Rows are points. The points of each table are mixes of a few directions, plus a little noise. How many directions does each table use, and how many do they share? Where both have some left over, give the other angles between the two spaces (their principal angles), to ten degrees, smallest first.
(in the rows, 128 means zero)

First (4 x 3)
[[155  61 136]
 [153  65 135]
 [ 95 216 118]
 [112 170 123]]
Second (4 x 3)
[[205 208 139]
 [101 122 142]
 [ 78 100 141]
 [128  81  88]]
Directions: first 1, second 2, shared 0; angles 50

First (7 x 6)
[[114 118 129  81 216 116]
 [ 78 183 121 162 147  88]
 [ 95 162 123 147 145 102]
 [ 81 190 120 185 108  92]
 [178  89 134 127  61 168]
 [131 116 129 106 155 131]
 [218  39 140  88  63 199]]
Second (8 x 6)
[[154  93 127 139 117 144]
 [ 46 100 113  68 151 129]
 [164 249 105 191 115 100]
 [120  64  72 128 114 160]
 [178 151 111 177 107 132]
 [ 70  53 142  63 147 141]
 [159 148 118 157 117 127]
 [130 167 237 103 156  93]]
Directions: first 2, second 3, shared 0; angles 30, 50

First (11 x 11)
[[135 121 155 106 136 152 147 141 142 106 167]
 [116 117 125 152 123  99  73 126 180 144  84]
 [113 100  92 130 101  93 143  99 169 123 112]
 [131 128 140 145 121 173 152 117 124 135 178]
 [132 104 195 160 128 191 102 153 164  76 187]
 [118 134  67 136 115  67 124 107  94 146  57]
 [119 128  77 135 113  81 133 107  99 135  77]
 [139 124 151  73 134 161 195 131 144 111 200]
 [132 128 188 137 150 157  67 163 179 126 139]
 [134 152 113 113 133 140 160 113 100 171 145]
 [140 171 105 120 154  95 110 151  15 135  62]]
Second (10 x 11)
[[108 122  99 121 109 100 144 104 160 158 115]
 [140 132 119 163 123 160 139 110  93 133 151]
 [158 181 249  30 216 164  81 245 106 105 149]
 [104 144 127 115 122 117 134 133 126 159 119]
 [117  88 143 189  98 159 109 111 180  99 158]
 [142 114 104  89 140  67 123 138 124  85  75]
 [165 135 106 150 146 135 111 105 115 151 118]
 [139 101  91 118 112 115 176  95 140 104 142]
 [111 124 122 112 119 107 133 124 161 141 120]
 [ 97 140 119 192  96 154 132 114  75 145 135]]
Directions: first 5, second 6, shared 5

First (9 x 14)
[[149 174  55 168 114 106 115 117 143 109  89 179 171 128]
 [117 111 155 127  96 172 130  96 105 165 145 106  94 156]
 [ 95  74 210  83 146 138 136 145 123 135 155  64 107 106]
 [100 129 113 171  38 179 104  49 114 166  86 109 158 143]
 [143 156  88 165  80 164 122  81 109 159 120 157 114 172]
 [114 110 154 116 128 134 128 128 126 132 133 105 126 120]
 [132 125 133 110 169  93 133 167 145  99 131 130 140 102]
 [138 150  90 139 148  87 121 150 152  93 101 154 173 101]
 [164 124 154  73 233  80 161 219 135  94 192 149  70 124]]
Second (11 x 14)
[[115 128 112 156 108 111 101 112 152 119  84 128 202 104]
 [163 150 127 107 219 114 143 163 129 106 185 147  79 152]
 [108 106 170  88 131 156 153 136 103 135 159  86  68 126]
 [113 101 151 134 117 109 110 133 149 130 104 117 180 103]
 [130  98 136 151  60 115 110 129 138 164  94 156 172 128]
 [144 180  58 173 144 110 105 104 151  99  95 161 185 128]
 [144 146  99 162 166  83  96 134 169 101 103 157 208 114]
 [132 106 145 120  77 147 142 131 106 166 135 139  90 147]
 [126 143 161  60 227 160 175 150  94  95 213  75   7 140]
 [113 129 103 152  34 156 126  89 111 157  86 136 137 132]
 [122 120 148 104 127 149 147 130 107 135 151 109  80 135]]
Directions: first 3, second 4, shared 2; angles 30
